Rows are points. Any point is a mix of the corners, with weights that add up to 1. It lies inside the corners' shape when no weight is negative. Say inside or outside, and name the corners with a negative weight.

Corners:
(1): [-15.3  -7.6]
(2): [ 24.1 -27.7]
(3): [-9.1  9.0]
Points:
[-1.0  4.1] -> outside (1)
[-18.7  -0.2] -> outside (2)
[  5.0 -21.8] -> outside (3)
[  3.6 -11.3] -> inside

Corners:
(1): [-13.8  -4.9  -3.0]
(2): [-25.9  -5.3  22.1]
(3): [ 27.0  13.3 -19.5]
(4): [ -5.4  11.4 -11.5]
Points:
[-26.0  -1.9   3.8] -> outside (3)
[ -2.3  12.3 -10.4] -> outside (1)
[-5.7  4.8 -7.9] -> inside
[-21.5  -3.2  16.6] -> inside

Corners:
(1): [ -5.5 -38.5  16.8 -26.5]
(2): [-24.0  -5.3 -12.3  -2.3]
(3): [  5.3   3.4 -19.2   7.4]
(4): [  2.0 -12.9  -9.7  26.3]
(5): [  8.3 -16.4  27.3   9.9]
Points:
[ -7.7  -7.9 -15.7   4.4] -> outside (5)
[-10.8  -8.8  -3.5   3.8] -> inside
[ -9.7 -11.2 -10.7   4.1] -> outside (5)
[ -6.6 -18.0  -5.2   3.2] -> outside (5)

Corners:
(1): [-12.4  29.4  -5.7  -2.4  10.7 -15.2   8.3 -39.5]
(2): [  0.4 -14.4 -10.1  -8.3  -0.9   1.5  -5.4 -44.9]
(3): [ 16.8  11.8 -12.5  27.8  19.6   3.5   8.7  -4.8]
(4): [ 16.8  36.3 -14.4 -15.2 -21.5  -2.4   6.8 -14.4]
(5): [-11.6 -13.9 -14.8  32.8  15.4  18.4  -8.7  12.9]
(6): [ 22.0  -7.4  14.7  -7.9 -19.4  -9.2 -20.3 -21.1]
(7): [ 22.5 -21.9   5.0 -21.7  -6.0 -16.9  -9.1  13.2]
(8): [-10.0 -22.5  27.1  10.0  18.7  16.0   7.5  12.5]
(9): [-18.5  -7.3  17.5  -4.5   2.8 -28.0  29.2   1.1]
Points:
[ 9.4 -4.4 -8.4 -0.4 -0.4 -5.3 -3.8 -5.8] -> outside (8)
[ 8.5 -4.2 -2.4 13.9  9.3  4.0  1.6  0.2] -> outside (1)
[12.4 -5.0 -1.8 -2.6  0.5 -5.4 -1.7  1.1] -> inside
[ -8.4   2.0  -9.9   9.7  21.1 -16.7   8.8 -19.7] -> outside (4, 6, 8)
[ -1.8 -10.0   4.4   6.2   8.5  -2.7   0.3 -11.0] -> outside (4)
[ -2.0  10.2 -12.4   9.2  10.7   4.8   3.2 -13.7] -> outside (6, 9)
[  0.0   0.4   0.3  -4.0  -1.6  -3.1  -1.3 -18.7] -> outside (3)
[ -3.8  10.1   1.7 -31.8 -13.2 -17.9  16.6 -17.7] -> outside (3, 5, 6)

Corners:
(1): [ 10.8  23.3   2.6  34.1  16.6 -20.2  23.6   3.4   5.7]
(2): [ -7.8  -6.4  11.3  14.9  -3.3  -7.6 -23.5   0.3  25.5]
(3): [ 5.9 20.5 15.4  0.4  6.8  8.0 -1.1  0.5 33.4]
(4): [-31.7   4.3  13.2 -12.6 -19.5  -4.1 -26.2 -17.8 -14.4]
(5): [ 15.5  18.5 -24.3  17.4   9.9 -17.6  21.8  24.6  -2.4]
(6): [ -0.3  -6.7  -0.2 -10.1 -23.7 -17.9  -5.8 -23.6  -4.9]
(7): [ -5.9  -3.9  22.0  -0.3 -33.4  -7.6 -10.8   5.2 -13.5]
(8): [ 16.6   7.3  18.0  11.7  11.8  11.0 -15.1  -4.0   9.6]
(9): [-28.9 -31.5  27.3 -26.6 -14.8  -9.0 -18.7 -13.6 -19.4]
(10): [-5.1  2.1  4.2 24.0 -0.4 21.8 -3.1 -5.2 20.0]
Points:
[ 0.2  2.8  1.1  4.7 -5.9 -6.0 -0.6 -3.8  3.9] -> inside
[-11.8  -1.2  -0.8  -3.9 -29.1  -7.1 -19.8  -6.7 -16.1] -> outside (1, 3, 9)
[-0.9 12.6  5.0 12.7 -6.9 -4.7 -4.5 -1.9  4.7] -> outside (9)
[ -9.9  -3.6  11.3   4.7  -6.6  -6.4 -16.0  -3.1   8.7] -> inside
[-2.6  2.9  6.4  0.1 -6.5  0.6 -9.9 -0.6  8.5] -> outside (1)

Corners:
(1): [ 13.2 -15.3  19.0  34.4  -7.1  -2.8  -7.3  -1.7  26.5  -0.4  13.1 -23.7]
(2): [  7.1  -3.7   5.1  25.4  -3.7   5.0  -8.0 -17.5   6.9 -23.0 -12.9 -13.0]
(3): [ -2.2  -6.0 -25.0 -13.2  35.1 -13.1   9.3  -4.3   8.1   8.9   1.6 -16.8]
(4): [-19.2  25.6  -0.4  -8.9  19.7 -16.4   3.4 -13.2  14.4  25.5   4.6   1.6]
(5): [ 16.2   2.8  -6.4 -24.9  14.0  -3.9  15.8   4.5   4.5  17.4 -25.0 -10.5]
(6): [-13.1  -1.6  -6.8  21.0   2.1   0.1 -11.5  17.5 -25.6  -7.4 -30.7  26.1]
(7): [ 24.8  11.0  -4.0  39.9 -18.3   7.2   0.3 -17.2  26.9   0.4  16.2 -12.1]
(8): [  0.0   2.1  11.4  21.9   6.4 -13.0  -8.1  24.4 -26.6 -27.7  -5.0  15.2]
(9): [ -5.9  -6.4 -20.2 -26.4   2.3  -8.2  -4.6  -9.1  -3.0  14.3  -8.4  -4.5]
(10): [  0.0   2.1  13.2  24.9 -12.6  19.9   0.0  15.9 -23.8   3.3  -9.5 -12.3]
(11): [ -6.2   2.9   1.7  19.3  -2.1  18.6  -6.0  39.2  -0.4 -31.4  -2.8   1.3]
(12): [-11.0  -8.7  -4.9 -28.7  15.8  -9.3  27.1 -18.1   3.9  20.8  -5.1   6.0]
(13): [-10.9   3.7   3.0  29.2 -20.0 -13.1  -2.5  27.7 -22.2  -9.5 -25.2  -6.4]
Points:
[-2.4  1.6 -6.2  2.9  6.7 -1.7  1.6  9.7 -4.5 -2.9 -9.0 -2.4] -> outside (1)
[-12.5   2.2   1.2  10.8   5.8  -4.9  -2.0  20.2 -11.6  -7.1  -4.4   4.3] -> outside (2, 5, 7)
[-4.4  4.6 -1.0 14.7  3.3 -2.3  2.2  5.7 -0.5  0.8 -1.3 -0.7] -> outside (2, 5, 9)
[ -5.7   1.5   4.4  21.5  -6.1   0.1  -7.5   6.7  -7.5 -11.3  -7.2   4.2] -> outside (3, 5)
